Every row gives one point. Each copy is the shape, with its points in the same order, stretched, turned, moved and blurred by noise. Say if it was mirrored as well.

Shape, 8 rows:
[[ 58 -16]
 [-44  -4]
 [ 35   6]
 [  1  12]
 [-25 -18]
 [-13 -18]
 [ 13  19]
 [ -5  20]]
Copy 1:
[[-45 -42]
 [ 44  12]
 [-30 -14]
 [  2  11]
 [ 28 -10]
 [ 22 -14]
 [-17   6]
 [  3  16]]
Copy 1 is: mirrored
Copy 2 (8 x 2):
[[ 40 -18]
 [-60 -12]
 [ 29   4]
 [ -2   8]
 [-49 -24]
 [-36 -24]
 [ 15  16]
 [ -3  17]]
Copy 2 is: only turned
Copy 3, 8 rows:
[[-37 -57]
 [  8  52]
 [ -3 -40]
 [  8 -16]
 [-11  41]
 [-16  27]
 [ 19 -32]
 [ 21  -6]]
Copy 3 is: only turned
Copy 4 (8 x 2):
[[-50  -1]
 [ 15 -30]
 [-27   8]
 [ -7  -4]
 [ -1 -35]
 [ -7 -30]
 [ -6  12]
 [ -1  -1]]
Copy 4 is: mirrored

Shape, 7 rows:
[[ -8  43   5]
 [ 32 -16  26]
 [  0 -25  22]
 [ -9  51  -8]
 [  7 -20  -5]
 [ -4 -16  11]
 [-18 -24  -7]]
Copy 1, 7 rows:
[[-31  20 -42]
 [ -6 -31  21]
 [ -6 -16  36]
 [-18  27 -60]
 [  3  -6   7]
 [ -5  -2  16]
 [ 13   9  21]]
Copy 1 is: mirrored
Copy 2:
[[-27  19 -31]
 [ 46  29 -33]
 [ 24   0 -28]
 [-37  19 -19]
 [ 21   4  -2]
 [ 13   1 -19]
 [  0 -16  -1]]
Copy 2 is: mirrored

Shape (9 x 4):
[[ -9  15  16 -46]
 [  7   6 -10   8]
 [-14 -13 -33  28]
 [ -3  55  26 -42]
 [ 53  -6  21  12]
 [ -3  38  -3  36]
 [-20 -17  40  13]
 [ 12  22  18  16]
 [-12  12  35 -39]]
Copy 1, 9 rows:
[[-15  43   1  11]
 [ 19   1  -3   8]
 [ 41 -10   8  27]
 [-15  60  -9 -20]
 [ -4 -26 -33   3]
 [ 36  20 -19 -16]
 [ 17  47 -44  26]
 [ 12  18 -28  -7]
 [-13  58 -17   8]]
Copy 1 is: mirrored
Copy 2, 9 rows:
[[-12 -43 -38  -6]
 [  0   5 -11  11]
 [ 33  26  -4 -10]
 [-53 -33 -38  -2]
 [-14 -23  13  58]
 [-34  25   9   5]
 [  8 -39  24 -13]
 [-24  -5   5  15]
 [-14 -58 -21  -2]]
Copy 2 is: mirrored
Copy 3:
[[ -7  14  38 -17]
 [ 12 -26   1  11]
 [ 21 -11 -14  37]
 [-38 -20  36 -26]
 [ 39 -46   2 -25]
 [-24 -50 -26   5]
 [ -4  27 -14 -55]
 [ -6 -38  -9 -21]
 [-13  21  32 -42]]
Copy 3 is: only turned

Shape:
[[  3  28 -14   2   8   6 -20 -23]
 [  2  23  -2  40  -5  15 -13   1]
 [ 22   5 -20  20 -17  -3   3 -14]
 [-45  -9  10 -43  28 -35  18   6]
 [-35 -14  19 -14  11 -15   0  -5]
 [-41 -12  12 -43   5   7   4   5]
 [ 15   3  16  24 -20  -2  -9  -2]
 [-10 -32  28 -20  41  -5 -15  -1]
 [ 15  -1  -2  17 -38  -9 -41 -16]
 [-45 -19   2 -30  24 -11 -14   5]
 [ 27  22   8   3 -22  -1 -24  21]
 [  7   0 -29  15  -9  -8 -18  17]
 [ 34  -5 -10 -10 -39  25   1   8]
 [ 21  46 -33   8 -12 -26  -6 -17]]
Copy 1 (14 x 8):
[[-23  12 -15  -4  -1   8  -5 -25]
 [-21  -3 -11  14 -25  -3 -37 -12]
 [  7  24 -25  11   2   5 -11  -3]
 [  2 -12  24 -18  35 -15  60 -12]
 [ -9 -11  14 -16  18  -7  25   1]
 [-18 -10  30  -4  27  10  40   0]
 [ -9  13  -7   8   8  -8 -26   4]
 [  3   3  38 -38  28   8  13 -10]
 [-28  34 -15  -4  -8  -2 -19  13]
 [-16  -7  32 -23   4   3  38  -6]
 [-28  31   4  18  10 -11 -26 -12]
 [ -8  27   3   8 -24  -3  -8  -5]
 [ -5  36   3  29  25  22 -11   6]
 [-12  31 -39  13   2 -12  -1 -27]]
Copy 1 is: mirrored
Copy 2 (14 x 8):
[[-11 -10  15  25   7 -12  16  19]
 [ 12  11  17 -17  18  -8  15  28]
 [ 13  24   2   9  11 -23  22   7]
 [-42 -38 -22  31 -23   4 -18 -37]
 [-23 -15 -13   0 -25   0 -18  -9]
 [-22 -25 -13  13 -38  31   6 -29]
 [ 20   6  -2 -18   1 -19  -4  14]
 [-37  -9 -30   9 -27  10 -39   8]
 [ 12 -10   1 -12 -19 -43  24  26]
 [-52 -34 -18  12 -21  12   2  -6]
 [ 35 -16 -10  -3   8  -8  16  26]
 [-10  -7 -12   2  19 -20  34  14]
 [ 32  18 -13   6 -16  16  35  -1]
 [  6  -8  15  46  27 -45  26  13]]
Copy 2 is: mirrored
Copy 3 (14 x 8):
[[ -7  10  -2 -23  11 -28  -4 -16]
 [-42  -8 -14   4   1 -28   3  15]
 [-11   1  -7  12  -6 -17 -11  10]
 [ 48  -6  14 -22 -12  -3  45 -27]
 [ 13 -19   6  -3  -7  -1  31 -34]
 [ 16  -2  21 -21   5  22  30 -29]
 [-28 -32   4  14 -12 -16  -5   4]
 [ 23 -42 -16 -14  17   2  21 -31]
 [-33 -28   0  -1 -22 -14 -30 -26]
 [ 23  -8  -6 -28   1   8  33 -40]
 [-26 -33  17 -20 -13 -15 -21  21]
 [-13  -8 -20 -15 -13 -10  -6  16]
 [-18 -10  21   0   6  22 -25  25]
 [  1  19   8 -19 -22 -46 -16  11]]
Copy 3 is: only turned

Shape (13 x 9):
[[ 33  -7 -11  -1 -12  11  -6  -2  -1]
 [ 24   3   1 -28 -16   5  10   0 -23]
 [ 21  32  11 -20 -18  -8  20  21 -16]
 [-25  17  21 -11  28  -3   7 -18  17]
 [ 17  12   9 -11   3  -5  46   0 -10]
 [ 21 -16 -19  10 -17  16 -13   6   2]
 [-16   6  -8   3   9  -5   1 -37  34]
 [-17 -12  13  -7  23   1  -4 -28  31]
 [ 16  -2 -17  12   6   6 -17  19 -30]
 [ -2 -16  -8 -10   8   0   1   0  37]
 [  0  -8  -6   5 -17  27   1   8  -4]
 [ 25  11 -24   3  23  38 -22   1  -4]
 [  6  18  33   1  17  -2  11 -14  15]]
Copy 1, 13 rows:
[[ 19   3 -10   5   7   8  14  -9  12]
 [  8  14  -1 -16   7  20  25 -21   3]
 [-10  23   9 -12  11  -6  38 -12   1]
 [ -3  18  37  -9 -13  -5 -15  13 -27]
 [ -3  36  13  -6 -12  13  30  -6  -6]
 [ 12 -15 -14   7   9   4   9   4  17]
 [  4  18  15 -10 -29  -5 -39  13 -10]
 [ 15   8  22  -7 -18   2 -23  17 -27]
 [  2 -23 -10  28  22   8  18 -11   7]
 [  6  11  -1   3  -3  -5 -17  31 -11]
 [  3 -16   3  -4   3   9  14  10  18]
 [ 20   1   1  39  27  16 -18   0  21]
 [ 14  20  37  -5 -11  -7  18  -5 -19]]
Copy 1 is: mirrored
Copy 2:
[[ 19  -4   5   0  20   0   2   3  -7]
 [ 19 -25  -1 -17  18 -21   2  13  -5]
 [ -4 -31  22 -22   5 -36  -6  32 -12]
 [-15   4 -13  -2 -39 -14 -40   3  -2]
 [  1  -8  -7 -15   6 -10 -37  33  -4]
 [ 12   2   7  -8  18  13  11  -2  -9]
 [-16  -7  -8  18 -15  13 -40 -23   0]
 [ -7  14 -27  12 -27   0 -38 -14  -3]
 [  6  -4  -1  -8   6  10  24  23  14]
 [ -2   9 -17  11 -16  13 -24  -6 -25]
 [  8   4   7 -35   4   7   0   0 -16]
 [ 38   4  18  -1 -15   3  14   9  -6]
 [-12  12   3   0 -15 -28 -38  15   3]]
Copy 2 is: only turned
Copy 3 (13 x 9):
[[ -3  14 -13  18 -11  -1  12 -24 -18]
 [ -1  12  29  13 -19  22  -9 -29 -34]
 [ 30  -6  57   3 -20  11  -4 -49 -30]
 [ -6  11  31 -11   5  15  -3  24  35]
 [ 25 -16  41  28  -7  31   0  -8 -24]
 [ -1  20 -31  10  -6 -18   7 -24 -17]
 [-10  15  -4   8 -14  -9  -5  35  47]
 [-25  24   0   5  11  -3   1  39  30]
 [ -6  -8 -18 -15   4   4  10 -40 -10]
 [ -4  14  -6   6  -5 -32   6  26  -7]
 [ 13  32 -13   0   0  -4  -8 -20 -16]
 [  5  20 -31 -22 -22  20  29 -16   9]
 [  3   7  30  12  12  22  15  -4  22]]
Copy 3 is: mirrored
Copy 4:
[[  6   3  33 -24 -14   4   0 -18 -19]
 [ -5  19  10 -24  -3  23  -9   9 -41]
 [ -1  23  11   3  28  10 -19  14 -60]
 [-10  23 -29   4  -2 -23  10  24  16]
 [  2  37 -13 -14  23  -1  11  -6 -43]
 [ 17 -11  37 -16 -25   3   5 -22  -3]
 [ -8  10   8 -11   6 -11  21   4  30]
 [-14  21 -12  -3 -24 -20  18   4  39]
 [ 23 -33   4 -10  -7   5  -2  -7 -19]
 [ -8  27   8   6 -10  -7   2 -19  39]
 [ 25   5  21  -8 -29  -7   1  -2 -12]
 [ 20 -14  10 -42 -23 -20 -13  -7   0]
 [ -8  24 -10   3  -1 -34   6  10 -18]]
Copy 4 is: only turned

Shape (17 x 11):
[[ -4 -13   9  -4   7 -31  11  -9 -13 -14  19]
 [  8  13 -19   7 -14 -10   6 -16  10  -4 -19]
 [-19  -3  18 -26  -9 -19 -19  -1 -12   6   7]
 [-10  16  -6 -10  10  21  -2  -7   2   1 -10]
 [-16   7 -13  12   2  15  -1   0  21 -21   4]
 [  5  -4   1  -6   6  -2   2   0   5   4 -15]
 [-15  10   1 -20  11  -6  10   4 -17  -3  -2]
 [ -2   4   3  23  -2 -16  -8 -13 -26   3   4]
 [  7   8 -16  -7  13  25   0   7   1   3   8]
 [  0   3  25  -1  16  -6 -11  26   1 -10  21]
 [ 21  -1  21   8 -26   2  10  -7 -15 -13  22]
 [  1  19   0   5   2   2  -8 -14  20   3  20]
 [-24 -16 -11 -14   1  -2   6   5   2   8   3]
 [ 15  14   4  -6  18  -4  -7  16 -29   6  25]
 [  4  -2  13 -19  11  33  -2   1   0 -14  23]
 [ 14  22  -8 -32  21  -6 -30  12 -14  -1  -3]
 [-10  11  -3   9 -10  33   6  10  17   5   2]]
Copy 1:
[[ -3  24  -2 -26   7  -5  -2  -4  -4   7  20]
 [  2 -28  28   1   0 -10   3 -17  13  -8 -23]
 [ 23  -6 -19 -30  14 -11   3  -1 -17   7  17]
 [  6 -31  -4  22   7 -17 -12  17  -6  11   9]
 [ -9 -22  10  -4   1   8 -31  22  12  -7   6]
 [ 13 -10   4   9 -14  -8   6  -6  -4   3  16]
 [ 16   6  -2  -3  10 -29  -3  21 -18  14  16]
 [ 16   1 -15  -8  32  -9 -14 -14  -3  -9 -17]
 [  4 -10 -20  18  -2 -22  -8  20  17  12  10]
 [ -3  25 -27 -19   5 -18  -5  22 -12 -28  45]
 [-25  14 -22 -15  28   9  23   8   4 -19 -21]
 [-22 -29  -7   0   3 -21 -17  -1  10  -6   1]
 [ 26  -2  -2 -11 -20   4 -20  13  -1  33   5]
 [ 10  28 -43  -5  23 -50   3  15   3  -5  19]
 [-20  -5 -35  11  10   0   2  32   5   9  33]
 [ 24  -4 -22  -4  17 -60  18  -5   6  -6  49]
 [ -4 -22  -7  13  -7   4 -20  34   2  -6 -17]]
Copy 1 is: mirrored
Copy 2, 17 rows:
[[ 20  12  -1   2  18  -1   7  -2  14   0  -7]
 [ -4 -11   4 -16  -5   8  13   6 -24  14  -9]
 [ 18 -10   9  16  12   3  -3  -3  14 -23   5]
 [ -5   3   2  -6 -14   9  -4  13 -21  -7  18]
 [ -5   0  -5   2 -17  -6  24  16 -17  10  10]
 [-10   0   0   2  -3  11   5  -2 -13  -7   0]
 [  5   9  -2   0   6   5  -3  18   6  -9   5]
 [  9  -4  -4 -11  14  -2 -13 -15   5  15  12]
 [ -7  12  13   0 -21  17   8   6  -3   1  14]
 [ -4  18   0  26  13  -5  -6   1   4   4  19]
 [  8  13  17  -8  -3 -22  -9 -11  -2   9  -6]
 [ 13   1   5   7 -16   6  -1   1 -23  10  11]
 [  0  -7  -4   8 -12  11  21   4  18 -12  -3]
 [  4  20  17   9  12  15 -23   2  14   8  23]
 [  0  29  18   9 -19  -2   5   3 -10 -13  20]
 [ -6   6  31  13  24  29 -10   8   2  -6  32]
 [-15   1  -5   1 -36  -1   4  10 -16   4   3]]
Copy 2 is: only turned

Shape:
[[-21 -25  -3  -1   5   8 -32   8   2   5  -8 -19]
 [  9   1  13  -4  19 -22  18  12  10 -12  13  14]
 [-23 -13   6 -15 -16  -9 -19 -19  -1  11 -14  -8]
 [ -6 -16  -1  -3 -12   6  -7  -4  -5  13 -27  -4]
 [  5 -28  10 -20  14  26  -8   8  -6 -14 -19 -21]
 [-15  14   0  -8 -13  -2 -24 -13   5  -8 -21 -31]
 [ -1  12   9  11   9  -5  21  47   3 -10  -5  20]
 [ -3  17  39 -10  -5  11  -5  16  26  -5 -13  13]
 [-17  22   8  14  25   9  21  19 -10  -3  27  28]
 [ 14  15   2  12  13  -4   9  35  13  -4  21  20]
 [-49  13  17 -10  -9 -27 -16  -1  12 -13 -24   3]
 [ 10   6  -3  22  17  14  24  27 -22 -20  13  19]
 [ 20  -5  10 -21  11  15  -9  36 -33   3   1  -6]
 [-29  -9 -16 -27 -11  14   2   5   0   7  -9 -26]
 [ -8  -3 -20 -23  12   7 -21  -3   2   0 -23   6]
 [-18 -16  -9 -19 -26  -3 -25  -8   6 -21  -1   8]]
Copy 1, 16 rows:
[[-31  -9 -19  -8  -2 -11   9  -4  21  -9  13   9]
 [ 25 -14   0  -7 -21  14  -9   5  13  21  -9 -19]
 [-16 -32 -33   2  -1 -22 -19  12  19 -18   6  12]
 [-13 -22 -25   7  10 -19  -1   3  -3 -12   4   7]
 [ -9 -10 -38 -20   7 -23  16 -13  -3   7  38  -4]
 [-15   9 -25  -6   5 -33 -23  -7  24  -5 -13  10]
 [ 18  11   7  26 -27  -1  24   0   6  31 -29 -29]
 [ 33  -6   2   6   7 -45   9  -6  27  25  -1 -11]
 [ 17   7  29   5 -45  10  -4  35   9  23 -15  -2]
 [ 27  16  31   2 -17  11  12 -11   7  15 -16 -18]
 [-17 -14 -21  17 -35 -28 -16  14  40  11 -37 -12]
 [ 16  11  12   7 -41  13   6  -2 -11  20   1 -10]
 [  6  16 -22   9  -8  11  18  10  -3  -3  32 -23]
 [-16  -2 -30  -7   4 -25  12  17 -10 -17 -16   9]
 [-29   1  -8  -1  15 -20  -7   4  -7 -11  -4 -12]
 [-15 -25 -17  -6 -14 -27 -19 -18   5 -35  -2  -3]]
Copy 1 is: mirrored
Copy 2:
[[-11   1   0 -24   6 -18  -2 -12   9 -29 -29 -13]
 [ 19   0   8 -31 -17   3   7   6 -32  23   9 -10]
 [-18 -18   0  15   1  -8   6 -14  29   8 -30   3]
 [ -9  -3 -10  15  -2   0   9 -22   7  -4 -36  14]
 [ 11 -14   0 -12 -17  14  33 -10 -28 -31 -34 -14]
 [-26   0 -17  16  10  14  12  -1  23 -14 -14  -9]
 [ 25  17 -16 -31 -11  17 -24   8 -41   7  -2  -2]
 [ 13 -26 -28   0 -25   2 -14  15 -27  -5   7  14]
 [ 37   5  11 -10   3 -17 -15  28 -49  14 -12 -15]
 [ 19  16   8 -26 -12  -5 -28  13 -38  -7  16  -5]
 [ -7  -5 -26 -18   9   3  -2  13  31  23 -18   0]
 [ 31  16  14 -16   9  11  -1  12 -60   8 -19  -4]
 [ -4   2  13   8 -35  27  -3  11 -52 -35 -28 -14]
 [  8  -7   6  20  -2   5  -8 -19  28 -21 -24 -33]
 [  4  18   7   1  -8 -12  27   9  18 -32 -34   1]
 [  0 -16  21  -2  15  -7  -5   0  43  -6 -20   8]]
Copy 2 is: only turned

Shape, 15 rows:
[[ 24 -12 -11 -26  18  -5  -8   6  25  17  17 -19]
 [ -2  12 -17   4  -8 -12 -26 -25 -17  25  13  16]
 [-16 -11  10 -18  23  20  19  12   7   5  21  17]
 [ 34  16   0  12   3  -4 -27  10  -2 -23  17  -7]
 [-17  15  42   3  10  -5 -25  -3  10  29  10 -19]
 [ 14   3   5  21   1  16  13   7 -30 -26  23 -23]
 [ -3  42  -4 -18 -22 -29 -10 -12  -8  21  18  15]
 [  1  24   1 -25  19 -11 -10  -1 -31 -12 -13  16]
 [  4  22 -14 -16 -20  17   8 -19  22  27  -8 -19]
 [ -1  -1  -9  20  17 -13   8  17  -3   7 -12 -20]
 [ -5  -9  11  -9 -28 -19  18   7   2  12  16 -14]
 [ -9  16  25 -16 -36  27 -18  17   0  10  20  -6]
 [ -8 -19  15 -14 -10  -9  20   1   8   4   6   0]
 [-17 -12  -7  28   2  14  19  -9  17 -24  21 -25]
 [ 35  -7  17  25  -7  -3  -3   7  -9  29   6   7]]
Copy 1:
[[-14 -32  10 -23 -21  -2 -17  12 -22  -6  40  26]
 [ -5 -22 -23  38 -28   6 -18   8 -27  18 -18 -21]
 [ -1  10   7 -16 -26  45 -15  -1  11   6   9  18]
 [ -7 -30  15 -22  22 -18   1  27  11  -4  10 -23]
 [  7  31   8   8  17  18  14  27 -60   5  27   7]
 [ 20 -13  14   5  25  22  16  13  45 -15   7  -1]
 [-20 -31 -31   8  -4  11  -6 -33 -50   8 -28 -34]
 [-23 -19   6 -33 -32   7  19   1  -5   5 -45   1]
 [ 21 -16 -17  13 -10  -5  -3 -20 -27  27  31  28]
 [ -1   0  14   9  11   4 -10  11   0 -18 -15  29]
 [ -6   7   0  17  -8  19  -1 -30 -13 -27  20   2]
 [ 35   8  18  -7  -3  14   0 -22 -23   8  39 -20]
 [-12  22  -4  -2 -24  21  -2 -18  -3 -21  17  12]
 [ 30  10 -23   9  23  36 -12  37  29 -16  27  21]
 [-25  22  19  36   6 -12   4 -10   1  13  16 -10]]
Copy 1 is: only turned
Copy 2 (15 x 12):
[[ -4   8 -27 -20 -16   7  21  34  13  30 -15 -19]
 [  3  12 -28   8  -2  22  19   8  37 -12  19  26]
 [ 12 -34   4 -22 -36  14  -2   9   9   8   2 -11]
 [  4   3 -23  19  14   8  28  25  10  -2   5 -33]
 [-42  -4  -1  -4   3  25  16  -3 -12   6 -32 -22]
 [ -5 -16  18  10   9  -5   5  -6  10   1  21 -34]
 [ 14  35 -43  -3  -5  32  36  -8   0  -3  27  30]
 [ 20   2  -8 -30  11  20  40  21   2 -15  22   5]
 [  8   8 -19  -4  -4 -15   8 -19   6  21 -12  33]
 [ -7   4   2 -16  26   0 -24   6  11 -16 -10 -22]
 [ -9  19  -3  -3 -18   4   1  -2 -16  12  19   0]
 [-19  -4 -22  19 -35  -4  38 -15 -10   1  -8 -11]
 [ -1  -3  12 -16 -18   3  -4  12 -14  14  16   5]
 [-12 -42  -1  11   6 -21 -31 -17  -2   7  15  -1]
 [  4  20  33  15  -2  28  -5  28  30  -6 -18 -40]]
Copy 2 is: only turned
Copy 3, 15 rows:
[[-11 -16  22   5 -28  35 -15  17  16  -6   1  16]
 [ 26   0  -1   9  -4 -26  34  11  33  14 -14 -39]
 [-30 -13 -20 -34  -7   0 -15  14  17 -12  11  -3]
 [ 18  12  27  37 -40   6  -2  10 -11 -11  -1 -24]
 [ 25 -33 -20 -26  -6   1 -28 -12  11  -3  -6   0]
 [ -1  24 -10  12 -21   8  -7 -27  -7   5  16 -27]
 [ 13  -1  24  13  18 -30  12  34  15  37 -15 -26]
 [-12  14  -1  23  19   0 -13  45   9   2  -5 -28]
 [ 22  13   2  -5  -9  15  17   8   1  31  -2  16]
 [  4   1   7   7  23  18  -8 -10  -2  -2  17  15]
 [ -8   2  14 -19  10   6  -9 -19   4  23  -9   6]
 [ 23  35   0 -33 -26   1 -14 -11   1  18   4 -25]
 [-20  -6  -3 -22   1   8 -10  -8   6   4 -12  11]
 [  2   9 -15  -4 -39  -6   4 -43   0 -15  12  20]
 [ 19 -25   4  -6   4   7  22  -7  -8   3 -10 -31]]
Copy 3 is: mirrored
Copy 4 (15 x 12):
[[ 22  21   2 -32 -14  17 -14 -18 -29 -22 -13   7]
 [  6   8  22  14  -4  -3  40  18 -11  25  25  16]
 [ -5  -1 -22  26 -12  23   3 -11 -11 -33  -8 -13]
 [ -8  21  21  -9  -3 -45 -18  -2 -38  -5   2  10]
 [-19  -1  51 -29  -2  16  -3 -43   7 -14  31  15]
 [ -5 -15  -2   9  35 -24  -8   1 -43 -13   7  15]
 [-26 -12  32  -7  -9  19  29  33  12  30  10  26]
 [-16  10  17  26   1   5  -8  33   4 -16  19  34]
 [-18  20  -7 -40  28  21  12  15  -1  18   0  -7]
 [ 12   1   1  -6  15  12 -34 -27  -9   8  -9  25]
 [-10 -37 -26 -18   0  18   6  -8  -7  13  13  25]
 [-42 -14   0 -26  -1   6  12   3  -7   6  39 -28]
 [ -7 -21 -31  -6  -8  16   4 -12  -4  -9   6  21]
 [ 19  -8 -13   1  19 -17 -11 -27 -11 -12 -19  -8]
 [-17  13  -2   0  -2 -10   6 -24 -42  13  14  29]]
Copy 4 is: only turned
